Each row of a before or after table is a point. One or more steps were done to the points. Then noise was added and the rows were shuffled. The steps act on columns, c1 being the first. What was done? A step turns or swaps two columns, mirrors them in a line or flattens them onto one, adds a multiple of one to another, or multiplies or shifts one. Angles are multiples of 10 degrees, from the lower column toward the higher: turns from -170 to 170, lines from 10 to 170 but not 90. Use the fewest steps. Two steps may share a column if one is a turn and the other turns, adds or multiplies; they go together, in the order done. Otherwise the lowest column goes first.

Before (10 x 3):
[[ 0.1 -0.9 -2.5]
 [ 3.0 -1.5  2.6]
 [-0.2  3.7  6.5]
 [ 2.1 -5.2  4.1]
 [-6.4  1.7 -0.6]
 [ 5.3 -0.4 -1.2]
 [ 2.6  0.8  3.0]
 [ 1.1 -2.1  2.8]
 [-3.1 -5.4  6.2]
 [ 8.1  1.1 -1.1]]
After (10 x 3):
[[ 8.0 -1.2 -0.8]
 [ 2.1  4.9  4.5]
 [ 0.0 -2.3  1.3]
 [-0.1  6.0 -4.8]
 [-6.3 -1.0 -1.5]
 [ 3.0  2.9  1.0]
 [ 5.7 -1.2  0.4]
 [-3.0  7.1  4.1]
 [ 2.6  2.8 -1.3]
 [ 0.9  2.9  1.8]]
Steps: turn c2 and c3 by -100 degrees

Before (9 x 6):
[[-0.9  3.2  1.2  0.5 -4.4  4.8]
 [-3.2 -1.6  1.6 -0.9 -1.8 -1.0]
 [ 3.0  3.4 10.4  8.0  1.1 -1.4]
 [-3.4 -0.1  4.5  3.0 -4.4  8.0]
 [ 1.4 -4.5 -0.2 -1.3 -1.4 -3.0]
 [-2.1 -1.4 -0.4  1.1 -4.1 -3.1]
 [-4.4  2.1  6.4  2.0  4.7  6.0]
 [-0.8  0.7  3.0 -0.5 -2.5  3.0]
 [ 3.4  0.9 -5.8  4.3 -1.7  1.6]]
After (9 x 6):
[[-3.4 -2.3  3.4 -0.8  5.0 -4.5]
 [ 3.3 -4.8 -6.3  5.4  0.4 -6.5]
 [ 0.8  1.2 -3.6  3.9  2.7 -2.7]
 [ 3.3 -0.7 -2.2 -0.4  0.4  1.4]
 [ 4.5 -1.3 -2.0  4.1 -7.8 -4.8]
 [-2.9 -1.0 -7.3 -5.1 -7.4 -6.4]
 [ 0.8  0.0 -3.8  2.7  0.1 -1.0]
 [ 2.1 -1.0 -2.4 -3.2  3.4  0.6]
 [-1.4 -2.6 -0.8 -1.9  1.3  2.7]]
Steps: multiply c1 by -1; turn c4 and c6 by -120 degrees; add 0.7 times c6 to c2; turn c3 and c5 by -140 degrees

Before (13 x 11):
[[  1.4  -5.9  -3.2   5.9   0.9  -5.1  -2.9  -1.3  -0.6  -2.1   1.7]
 [ -2.8   1.8  -1.5  -1.5   1.1  -4.1   3.3   8.5   4.0  -4.6  -4.1]
 [ -3.4   4.6   2.1   0.4   6.3   0.0  -6.3  -1.4   5.8  -1.7  -4.1]
 [  1.9   2.9  -4.8   0.7  -5.2   1.4   4.8  -3.3  -3.1   5.1   6.1]
 [  0.7   3.0   3.3   4.6   1.0   4.1   6.2   3.1  -0.2  -2.4   1.7]
 [-10.1  -0.6   1.3  -2.8  -0.3  -4.3  -1.7   1.6   1.4  -2.5  -2.9]
 [  1.6   2.6  -4.6  -0.7  -0.2   0.9   3.4  -2.2  -2.0  -3.1   0.1]
 [ -0.2  -2.4   4.8   2.3  -5.3  -2.3  -1.8   7.6  -0.1  -3.4   5.5]
 [  0.3   4.3  -0.1  -3.6  -1.3  -1.7   4.2   0.3  -6.0   3.7  -0.3]
 [ -0.4  -2.4   0.8   4.6  -3.4  -0.8   1.0  -2.6   2.5   3.1   0.0]
 [ -3.4   1.2   5.8  -4.3   4.9  -4.6   0.3  -0.5   4.7   0.1   5.1]
 [ -2.6  -1.6   5.8  -4.6  -4.3   4.7   4.5   4.2   4.5  -1.0  -5.3]
 [ -0.5  -6.1  -1.2   1.8  -2.9   2.1   1.9   4.4  -1.1   3.0   4.2]]
After (13 x 11):
[[-0.9  6.3  2.0  9.5  1.8  3.3 -1.8 -1.5  3.9  0.3  1.5]
 [ 0.6 -3.6  0.6 -5.9 -1.0 -2.0  1.0 -0.2  5.4 -0.9  0.0]
 [ 6.9  1.7 -4.8  3.5 -1.8  1.9 -0.2  2.9  1.1 -0.7  7.3]
 [ 3.1  0.4 -5.7 -7.4 -6.0 -0.9  3.7  3.9 -6.6 -2.1 -3.1]
 [-1.8 -1.6  5.1 -1.0 -0.3 -2.1  3.9 -2.0  1.2 -2.7  0.8]
 [-2.0  0.6 -1.6 -4.7 -1.8  3.8 -0.1  9.5  1.6  0.6 -2.4]
 [-3.0  1.9 -1.3  7.3 -2.8  2.0 -0.1 -0.2 -1.5  0.4  1.4]
 [ 3.2 -4.0 -2.2  6.9  1.4 -3.6  5.4  0.4 -2.2 -3.6  1.0]
 [ 4.1  6.3  0.4  2.8 -0.3 -2.6  0.1  1.6 -0.5 -0.2  5.5]
 [ 7.0 -1.6  2.0 -2.4 -1.5  5.8  4.4  5.3 -0.6 -3.3 -4.0]
 [-2.4 -5.0 -1.5  1.0  3.5  3.4 -4.3  2.4 -4.0  2.8 -6.9]
 [-2.4 -2.0  5.7  0.9 -1.3 -2.9  1.7 -2.5  2.0 -0.7  8.0]
 [-1.8 -2.1 -5.4 -6.6  6.1  6.8 -0.1  3.4 -0.6  0.1  2.0]]
Steps: turn c1 and c8 by -70 degrees; turn c2 and c3 by 170 degrees; multiply c4 by 1.6; turn c5 and c11 by -30 degrees; turn c6 and c9 by -140 degrees; flatten c7 and c10 onto the line at 150 degrees

Before (14 x 14):
[[ 0.7  3.2  2.2 -5.6 -1.0 -1.0 -5.0  0.2 -2.1 -5.8  3.5  2.4 -1.8  0.3]
 [ 9.6  1.9  0.1 -0.4  5.8  0.5 -5.2 -5.7  7.0  6.3  0.6 -2.8  2.3 -1.3]
 [ 3.8 -0.7  3.0  0.8  3.5 -6.0 -4.9 -2.2  2.2  1.0  3.0 -0.9  1.1 -4.5]
 [ 6.7 -3.8  2.0  0.0 -1.0  2.7 -2.4 -5.5  5.8  2.1  3.7  0.1  1.6 -4.8]
 [ 1.9  2.0  2.5 -0.7 -0.5 -1.5 -6.0  8.6  0.1 -1.1  6.4 -0.6 -4.4  2.0]
 [ 5.0 -4.4 -4.9  3.1  1.4 -0.5  2.8 -5.2  2.6  1.2 -1.1  0.0  2.3  0.3]
 [ 4.1  2.5 -1.8  4.0 -2.5  2.7  2.7  3.4 -1.2 -5.8 -2.1  6.0  2.1 -4.9]
 [ 4.0 -1.1  0.8  1.9  5.6  1.0  3.6 -4.8  4.9  6.3 -0.9  1.2 -2.5 -3.0]
 [ 7.4 -1.4  5.1  0.1  1.2  0.6 -5.1 -2.8  2.6 -1.5 -2.0 -4.7 -2.1 -2.4]
 [ 3.4  5.8  2.4 -3.1 -6.1 -5.4 -0.4  4.7 -3.1 -0.8  5.0 -0.5 -3.1  0.2]
 [ 5.2 -1.5 -0.7 -2.3  1.8 -4.1 -3.4 -1.9 10.0  4.8 -1.9 -0.3 -2.4 -2.1]
 [ 1.8  2.0  4.7  5.5 -5.4  1.2  0.5  4.4 -1.9 -2.6 -2.6  8.7  2.0  3.2]
 [ 0.7  1.5  6.3  1.1 -1.8  2.8  2.8  6.8  1.9 -3.5 -1.8  1.7  6.1  1.2]
 [ 2.9 -3.4 -1.3  1.7 -1.9  4.1  2.5  1.4 -3.6  2.3 -6.0  5.7  5.1 -3.7]]
After (14 x 14):
[[ 7.4 -1.4  1.3  1.2  5.0  0.6 -5.1 -2.3  2.6 -2.1 -1.5 -4.7 -2.2 -2.3]
 [ 0.6  1.4 -1.9 -2.6  6.4  2.8  2.9  4.7  1.9 -1.8 -3.5  1.6  6.1  1.2]
 [ 9.6  1.9  5.7  2.4  0.1  0.6 -5.1 -4.2  7.0  0.7  6.2 -2.8  2.3 -1.4]
 [ 1.7  1.8 -5.4 -0.4  4.6  1.1  0.5  0.9 -1.9 -2.5 -2.8  8.8  1.9  3.3]
 [ 2.9 -3.4 -2.0 -0.3 -1.3  4.1  2.6  0.4 -3.6 -6.0  2.2  5.7  5.0 -3.6]
 [ 3.4  5.7 -6.0 -2.8  2.3 -5.5 -0.3  4.9 -3.0  5.0 -0.7 -0.5 -3.2  0.2]
 [ 3.7 -0.6  3.5  1.2  3.1 -6.1 -4.9 -2.0  2.2  3.0  1.1 -0.9  1.1 -4.4]
 [ 0.8  3.2 -1.1 -1.4  2.2 -0.9 -4.9  2.5 -2.1  3.4 -5.8  2.3 -1.8  0.4]
 [ 3.9 -1.1  5.7  2.6  0.8  1.1  3.7 -4.5  4.9 -0.8  6.3  1.3 -2.6 -3.0]
 [ 1.9  2.0 -0.6 -3.8  2.5 -1.5 -6.0  6.7  0.2  6.3 -1.2 -0.6 -4.3  2.1]
 [ 4.1  2.5 -2.5 -0.4 -1.8  2.7  2.7  1.0 -1.1 -2.1 -5.7  6.0  2.1 -4.8]
 [ 6.7 -3.8 -1.0  2.4  1.9  2.6 -2.5 -4.0  5.9  3.7  2.1  0.3  1.7 -4.8]
 [ 5.2 -1.6  1.8  0.3 -0.8 -4.2 -3.3 -0.5  9.9 -2.0  4.7 -0.4 -2.4 -2.1]
 [ 5.0 -4.3  1.4  3.1 -4.9 -0.5  2.7 -5.2  2.4 -1.1  1.2  0.0  2.4  0.4]]
Steps: swap c3 and c5; flatten c4 and c8 onto the line at 120 degrees; swap c10 and c11

Before (9 x 20):
[[ 1.8 -3.2  5.0 -1.0  1.3  1.6 -0.8  3.4  2.3 -0.8 -1.5 -6.2  3.2 -3.2
   2.8 -1.5  4.5 -0.9 -1.0  2.5]
 [ 3.9 -2.0 -8.3  1.2  0.8 -4.2  4.3  6.4 -0.3  2.5  0.6  3.9  0.0  2.6
  -2.3 -0.4 -5.7 -2.4  2.6  6.0]
 [-3.2  0.2 -2.7  3.2  3.4 -3.5  4.3  0.3 -0.2 -0.7 -0.1  3.0 -0.1 -6.2
  -2.9  2.8 -1.4 -2.0 -1.0  5.1]
 [-0.6 -3.3 -6.2 -1.7  4.8 -3.0  0.0  0.5 -2.7  3.8  3.8  1.7  0.1 -6.3
   1.9 -2.2 -0.9 -3.2 -1.4  4.5]
 [ 0.9  1.0 -9.0  0.4  1.9 -7.3  3.7  0.2 -4.2  4.0  3.5  5.6  3.1  0.3
   2.7  5.6 -8.8 -2.2 -1.9  6.4]
 [-4.5  3.2 -0.9  1.1  2.4  0.2 -2.9 -3.5  4.7 -1.0 -2.0  3.8  2.2 -1.9
   5.2  3.1  8.5  3.0  1.8  2.4]
 [-3.9  8.6 -0.8  0.6  5.4 -0.2  2.2 -3.1  6.1 -6.0  6.8  3.5  1.1 -0.6
   0.7  0.8  8.2 -1.3  1.1  2.6]
 [ 1.2 -0.2  2.0  1.3  1.5  6.8 -1.8  8.6  2.5  2.2 -1.2 -2.4  0.2 -0.5
  -4.1  0.7 -1.8  2.4 -4.2 -1.7]
 [ 0.3  2.5  2.9  2.7  0.7  5.7 -1.2  6.0  2.9 -1.7 -5.3  0.3  6.8 -9.9
   1.1 -3.0  2.1  2.4 -2.7  0.9]]
After (9 x 20):
[[ 4.0 -1.9  8.1  2.3 -0.9 -3.8  4.2  6.5 -0.7  0.6  0.8  3.2 -0.7  2.4
   5.1 -0.6 -5.7 -1.9  2.8 -5.4]
 [ 0.0  2.3 -2.8  0.9  7.9  5.5 -1.6  5.5  3.6 -0.3 -5.4  0.5 -1.0 -9.5
  -0.2 -3.2  2.2  1.8 -2.2 -1.7]
 [ 1.1 -0.7 -1.7  2.1  1.2  6.6 -1.0  8.2  2.4  1.3 -1.4 -2.6  2.0  0.0
   3.6  1.1 -1.7  2.1 -4.3  3.2]
 [-4.1  8.3  2.4 -2.0  2.2  0.2  1.4 -3.0  6.0 -1.3  6.4  3.9  4.8 -0.8
  -0.6  0.6  8.4 -0.5  1.3 -2.6]
 [-4.4  2.4  2.0  0.1  3.0 -0.4 -2.5 -4.8  4.3 -0.2 -2.3  4.0  0.7 -1.6
  -4.0  2.9  8.4  2.8  1.4 -3.0]
 [-3.0  0.1  4.2  2.0  0.2 -4.5  3.7 -0.7  0.5  1.2 -0.2  2.4  2.2 -6.4
   4.6  2.4 -1.2 -2.7 -1.4 -3.2]
 [ 0.2  1.7  9.3  1.9  2.9 -7.0  4.0  0.2 -4.6  1.2  3.1  5.9 -2.3 -0.1
  -0.8  5.8 -9.0 -1.9 -1.7 -5.4]
 [-0.5 -3.3  8.1  0.5  1.8 -2.9  0.0  0.5 -3.4 -0.2  3.6  1.9  2.6 -6.0
  -0.1 -1.8 -0.6 -2.6 -1.7 -5.6]
 [ 2.4 -2.8 -4.3 -0.7  3.9  1.3 -1.0  3.3  2.2 -0.8 -1.2 -5.5  0.8 -3.3
  -1.8 -1.4  4.6 -2.4 -1.1 -3.8]]
Steps: turn c3 and c5 by -160 degrees; turn c5 and c13 by -110 degrees; flatten c4 and c10 onto the line at 30 degrees; turn c15 and c20 by -160 degrees; add 0.3 times c16 to c20
